Each point is reached from the start by the listed moves, each made once or not at all, plus a little noise. Say if it took an odd or an even number of moves. Then give how often each move was made.

Moves:
(1): [-26  -4   3  41  39]
(2): [-27 -12 -16  -2 -29]
Start: [ -4 -11  -1  -3  -2]
Points:
[-29 -14   2  35  40] => odd (1, 0)
[-60 -24 -12  34   7] => even (1, 1)

Moves:
(1): [ 10 -14   9  26 -42  12 -12 -11]
(2): [  2  13  32   0  18  10 -12   7]
(3): [-11 -10   8  15  -6   0  10  10]
(4): [ 21   4 -11  20  21   8  -7  55]
(5): [ 10   7  -8  20  26   6   1 -30]
(6): [ 20  22 -11  -2 -14  11   0   3]
(7): [-15   9 -23  22  32   8 -21  -6]
(8): [  1  -7  -3  26  -7 -25   3  -5]
Start: [ 12  17  14  -4   4   3  11 -11]
Points:
[ 34  21  51  60 -46  11   0  -5] => odd (1, 1, 1, 0, 0, 1, 0, 1)
[ 53  44  38  39 -10  43 -12 -41] => even (1, 1, 0, 0, 1, 1, 0, 0)
[ 42  26  14  20 -51  27  -2 -19] => even (1, 0, 0, 0, 0, 1, 0, 0)

Moves:
(1): [ 10  -5  -4  -2  -7 -10   2   4   7   2  -4  -2  -7  -3]
(2): [ -4  -6  -3   0  -1  -5   5 -12   0   7  10   5   8 -13]
(3): [-2 -1 -3  0  4  2  1  0  6  1 -4  1  0 -1]
(4): [ 9 -4  0  0 -4 -2 -1  0 -4  4 -6  1  1  0]
(5): [-22   3  -3  -2   2   5  -3  -3  10  -3  -1   3   6   9]
(6): [-6  5 -8 -3  6  0 -9  4  5 -1 -5  4 -4 13]
(7): [  8  -4  -6   3  -8  -1   9   0  -1   7   2   0  -3 -11]
(8): [ 1  0  2 -1 -2  4 -3 -4 -3 -4  3  1  5 -4]
(9): [ 7  4  4  4 -2 -2  0 -2  0 -4  1  0 -9  7]
(10): [  0  -6  -5   0  -3   0   5  -6   1   5   1  -8  -5 -10]
(11): [ 8  6  1  0 -3 -1  0  3 -2  3 -8 -4 -2 -3]
(12): [-14  -2  -6  -8   2   2  -3   3  18  11  -2   5  -7   4]
(13): [11 -3  1  7 -1 -1 -3  2  1  5  0 -5  2  1]
(14): [ 3  0 -5 -7  0  1  6  2  9  7 -2 -4 -2  1]
Start: [ -5  -1   1   2   5  -4  -7   1   8  -8 -10   0  -8   3]
Points:
[ 15 -11 -19   6  -7  -9   2 -15  19  13   0  -7 -16 -13] => even (0, 1, 0, 0, 0, 1, 1, 1, 1, 1, 0, 0, 1, 1)
[-12  -8 -25 -14 -12  -4   6  -1  47  21 -22  -9 -24 -13] => even (1, 0, 0, 0, 1, 0, 1, 1, 0, 1, 1, 1, 0, 1)
[-30   0 -27 -22   8  -5 -12  -2  60  16 -22   9 -10   4] => odd (1, 1, 1, 0, 1, 1, 0, 1, 0, 0, 1, 1, 0, 1)
[ -3 -13 -21  -8   5  -3  -4 -14  22   9 -12   1  -6 -11] => odd (0, 1, 1, 1, 0, 1, 0, 1, 0, 1, 0, 0, 0, 1)
[  4  -9  -8   0 -15 -14  -2 -19  16   3 -15  -5 -11 -14] => even (1, 1, 0, 1, 1, 0, 0, 1, 1, 1, 1, 0, 0, 0)
[-25  -3 -19   2   0  -2 -14 -10  37  10  -2  13  -9   8] => even (0, 1, 0, 0, 1, 1, 1, 1, 1, 0, 0, 1, 1, 0)
[-30  -6 -19  -8  15  -4 -13  -3  38  11 -10  16 -11   5] => even (0, 1, 1, 0, 0, 1, 0, 0, 0, 0, 0, 1, 0, 0)
